Each row is a point. Two turns around zero, p and q, are shown by what they do to some points. Write where each new point lands after one turn and then the other. Backwards means that the second turn is done in reverse. Each puzzle has new turns, and all numbers are rounded.

Turn p:
[-1.0  4.7  4.8] => [0.1 0.8 6.7]
[ 5.3 -3.4 -1.7] => [ 2.8  3.3 -4.8]
[-0.6  2.9 -2.6] => [-3.8  0.9  0.2]
[-5.5 -2.0  2.8] => [ 1.2 -6.0  2.1]
[ 1.8 -2.2 -3.3] => [-0.3  0.9 -4.3]
Turn q:
[0.0 2.7 3.1] => [ 0.9  1.5 -3.7]
[ 5.7  2.8 -2.9] => [ 2.7 -6.3 -1.4]
[-3.3 -3.5  4.0] => [0.0 6.0 1.6]
[-2.3 -2.0 -4.2] => [-3.5 -1.3  3.6]
Where do these land?
q, then p: [-1.6  5.7 -4.6] => [-1.3 -6.2 -4.0]
q, then p: [-0.7 -4.1  5.0] => [-1.2  4.9  4.1]
q, then p: [-0.1 -1.8 -3.7] => [ 3.0 -2.5  1.2]
q, then p: [2.4 0.1 3.4] => [-0.5  3.9 -1.2]

Turn p:
[-2.8 -6.0  3.2  1.4  1.9  0.3] => [-2.4 -4.0 -2.5 -0.5 -4.6  3.1]
[ 0.2 -0.5  3.6 -7.0  1.8  3.6] => [-4.8  2.3  2.3  3.3  0.9  5.8]
[ 4.9 -4.6  0.3  1.6  1.0  1.4] => [-0.8  0.9 -3.6  4.3 -4.0 -1.4]
[ 0.1  7.2  0.1  2.8  0.8 -6.3] => [ 2.0  4.1  1.1 -7.7  1.6 -4.0]
[ 3.9  0.6 -2.9  0.8 -3.2 -1.2] => [ 4.1  1.9  0.4  2.2 -0.2 -3.3]
[ 0.2 -0.5 -3.4 -0.2 -5.5 -2.6] => [ 5.9 -1.1  3.0  1.0 -0.7 -1.5]
[-8.4  1.1 -5.0 -2.4  1.3  1.9] => [-2.3 -7.3  4.7 -1.3  5.0  0.1]
[1.8 2.8 4.2 3.0 1.8 2.8] => [-1.5  3.1 -5.4 -1.4  2.0  1.3]
Turn q:
[ 2.3  0.0 -5.4 -2.5  2.7 -4.3] => [ 2.0  7.4  2.2  0.3 -0.3  1.5]
[-1.4  5.5  0.4  4.2  5.3 -1.5] => [ 8.3 -0.5 -2.3  0.6  0.0 -2.2]
[-0.9 -3.3 -3.7 -1.5 -4.8  1.3] => [-4.8  0.8  1.2 -0.7  3.5  3.8]
[-3.1  0.0  5.3  3.2  5.6  2.0] => [ 2.7 -3.2 -6.9  0.1 -3.1 -3.0]
[-0.4 -2.5 -1.9 -2.4 -4.0 -5.2] => [-2.4  3.0  3.6 -5.1  0.4  2.2]
[ 4.2  1.1  4.0  3.5 -0.2  5.1] => [-1.3 -4.4 -0.3  4.4  0.7 -5.7]
[-0.6 -0.9  1.3 -4.5 -4.6  2.6] => [-4.7 -3.0  2.5  0.5 -1.3  3.4]
Where do these land?
q, then p: [-0.9  0.7 -0.7 -0.9 -3.9  8.9] => [-2.7 -7.5 -5.6  0.0 -1.8 -0.2]
p, then q: [ 1.2 -0.8  3.8  1.7  3.6 -3.1] => [ 0.0 -1.5  3.2 -0.7  0.7  5.3]
q, then p: [-5.1 -3.0 -2.7 -0.8 -0.4  2.4] => [-2.7 -3.8  0.0  3.0  4.1 -1.1]
p, then q: [-0.2  3.5  5.6  1.0 -1.7 -5.6] => [-0.3 -1.6  5.8  4.7 -3.4  3.0]
p, then q: [ 2.7 -0.1 -3.3 -4.0  5.8 -3.7] => [ 3.0 -4.3  0.8 -6.9 -2.3  0.8]
p, then q: [-0.1  2.1 -4.6  2.8 -2.3  6.1] => [ 2.1  6.4 -3.9  0.5  0.9 -3.7]
p, then q backwards: [ 2.4 -2.4  2.1  0.2 -1.1 -5.0] => [ 0.2  0.6  2.1 -3.5  3.4 -3.7]
